Rows are points. Each copy is the shape, with its points in the same order, turned, moved and blurred by noise. Is it also mirrored, or only turned?
In the rows, 128 means zero.

Shape:
[[141 104 130]
 [141 123 110]
 [ 97  83 114]
 [150 104 165]
 [105 220 126]
 [208 122  80]]
Copy 1, 6 rows:
[[105 122 119]
 [143 124 110]
 [105  74 100]
 [ 90 141 133]
 [197 106 194]
 [163 170  64]]
Copy 1 is: mirrored
Copy 2, 6 rows:
[[101  94 133]
 [115 122 137]
 [ 58 107 109]
 [134  71 119]
 [163 188  68]
 [136 133 208]]
Copy 2 is: mirrored
Copy 3:
[[126 142 118]
 [124 113 121]
 [131 153  67]
 [125 160 154]
 [ 35  61 146]
 [194  79 147]]
Copy 3 is: mirrored
Copy 4:
[[157  96 115]
 [161 127 129]
 [152  88 164]
 [147  85  85]
 [ 70 183 120]
 [212 165  92]]
Copy 4 is: mirrored

Shape:
[[ 87  81 125 184]
 [153 151  86  63]
 [101 196 159 123]
 [161  91 103 155]
 [108 166 198 113]
 [101 113 145 158]
 [137 177  99 111]]
Copy 1 (7 x 4):
[[ 83  87 161  95]
 [182 141  92 187]
 [160 192  98  81]
 [151  88 174 146]
 [138 215 136  98]
 [112 130 151  97]
 [186 142  96 127]]
Copy 1 is: mirrored
Copy 2, 7 rows:
[[206 114 156 175]
 [ 92 125  71 102]
 [102  56 164 114]
 [198 130 101 117]
 [107  89 196 101]
 [171 104 161 146]
 [114  78  95 113]]
Copy 2 is: mirrored
Copy 3, 7 rows:
[[118 157 132 201]
 [163  68 105  76]
 [ 58 102  93 105]
 [156 116 167 150]
 [ 62 149 106  86]
 [ 96 143 126 159]
 [121  69 122  99]]
Copy 3 is: mirrored
Copy 4 (7 x 4):
[[131  65 143 109]
 [146 214 138 168]
 [ 51 160 110 145]
 [171 134 125  97]
 [ 38 162 144 112]
 [103 105 139 112]
 [115 181 100 160]]
Copy 4 is: mirrored

Shape (10 x 6):
[[ 75 151  43  89 117  93]
 [142 156 149  96 163 145]
 [113 205 155  92 142 143]
 [125 157 192 105 146 155]
 [116 156  86 173 159 170]
 [ 67 207 108  92 148  86]
 [142 148 125 166 143 122]
 [ 42 145 120  55 128 114]
 [130 164  99 141 120 157]
 [131 124 100 137 165 150]]
Copy 1 (10 x 6):
[[106  73  96  35  89  95]
 [103  92 187 113 118 161]
 [116 106 210  94  76 134]
 [130 113 197 138 101 174]
 [101 162 149  56 160 143]
 [ 86  99 156  51  40 125]
 [ 80 151 143 115 131 137]
 [149  60 129  62  49 151]
 [118 136 158  81 140 109]
 [101 116 140  83 159 157]]
Copy 1 is: only turned
Copy 2:
[[200 153 106  58  64 140]
 [135  88 161 121 130 163]
 [126 101 160 129  86 201]
 [ 91  85 166 150 113 158]
 [103 164 149  52 148 169]
 [180 152 174 108  52 181]
 [123 163 142 117 154 152]
 [161 105 159  94  21 121]
 [117 139 113  83 124 175]
 [134 131 142  66 148 141]]
Copy 2 is: only turned

Shape, 9 rows:
[[199  64 126 103 123 134]
 [174 174 151 191  90  87]
 [134 105 122 139  97 177]
 [156 119  72  92 120 154]
 [ 95 113 105 129 151 116]
 [176 118 171 147  88 103]
 [168 147 147 124  72  83]
 [ 70 220 157 131 186 126]
 [100 188 151 188 185 134]]
Copy 1:
[[ 74 128  79 150  83  89]
 [143  61 141 194 147 155]
 [153 117  68 122 112 106]
 [145 165  98 144 122  58]
 [124 148 118  88 153 114]
 [110  56 108 156 117 130]
 [115  61 135 178 142  98]
 [199 129 203  73 137 151]
 [184 132 157 100 133 198]]
Copy 1 is: mirrored
Copy 2:
[[140 100 173  41 172 114]
 [ 94  68 183 159  89 123]
 [140  69 114  82 149 165]
 [168  92 103  89 172 101]
 [125 145 109 128 168 154]
 [ 98  86 179  87 102 130]
 [ 95  90 150 105  89  93]
 [175 170 106 192  78 178]
 [159 130 148 197 112 199]]
Copy 2 is: only turned

Shape (13 x 8):
[[101 109 180 129 191 138 130 165]
 [151 123  96 133  98 149 163 108]
 [114 142 184 168 143 167 163 137]
 [144  95 106 210 133  75  73  69]
 [ 58 128 164 114 121 164 150  87]
 [ 94 172 158 146 102  65  95  91]
 [ 81  98 174 191 149  85 119 153]
 [130  67 155 163 141 130 101 147]
 [159 166  81 147 111 168 129 160]
 [169 104 101 186  58  99  77 112]
 [118 100  75 178  77  64 109  74]
 [159 142 127 109  96 136 177  97]
 [109 130 189 134 169 167 127 155]]
Copy 1 (13 x 8):
[[168 134 132 138 201 150 161 142]
 [123 109 132  80  87 158 109 118]
 [173 111 181 110 137 143 178 123]
 [107 221 101 135  85 156 154  54]
 [116 143 210  92 166 136 118 135]
 [ 83 198 139 110 117  73 172 124]
 [126 147 128 136 180 127 205  68]
 [156 133 116 155 152 145 128  72]
 [120  88 118 133  60 167 146 159]
 [ 91 149 103 142  52 113 114  61]
 [ 51 181 106  97  81 144 130  59]
 [135 121 135  59  94 127 111 143]
 [174 122 164 151 165 135 160 143]]
Copy 1 is: only turned
Copy 2:
[[124 166 169  47 157 117 134 130]
 [141  91 143 153  93 163 134 148]
 [ 77 173 185  92 112 144 119 153]
 [127  99 190 191 208 121 146  77]
 [ 81  97 167  65  86 143 184 124]
 [ 99 113 171 135 116  45 179  84]
 [120 183 221 107 152 112 176 101]
 [136 136 201  98 185 139 116 131]
 [164 129 142 141  73 149  81 104]
 [171  94 203 193 140 112 101 101]
 [154  65 193 204 145 132 189  93]
 [125  89 120 141  89 125 132 167]
 [108 165 171  49 121 121 122 130]]
Copy 2 is: mirrored
Copy 3, 13 rows:
[[ 89  76 137  82 115 195 116 134]
 [169 141  89 134 158 125 154 149]
 [122  83  92 115 128 225 143 166]
 [213  63 129 154  50  99 130 137]
 [126 120  80 118 118 195 190  90]
 [174 140 171 156  54 176 164 114]
 [128  42 156 113  81 175 169 147]
 [141  62 119  70  88 136 150 159]
 [126 158  95 139 137 126 113 211]
 [209 124 118 135  65  89 171 195]
 [203 101 144 168  90  72 192 136]
 [188 158 105 124 173 163 153 137]
 [100  87 107  73 104 204 122 145]]
Copy 3 is: only turned
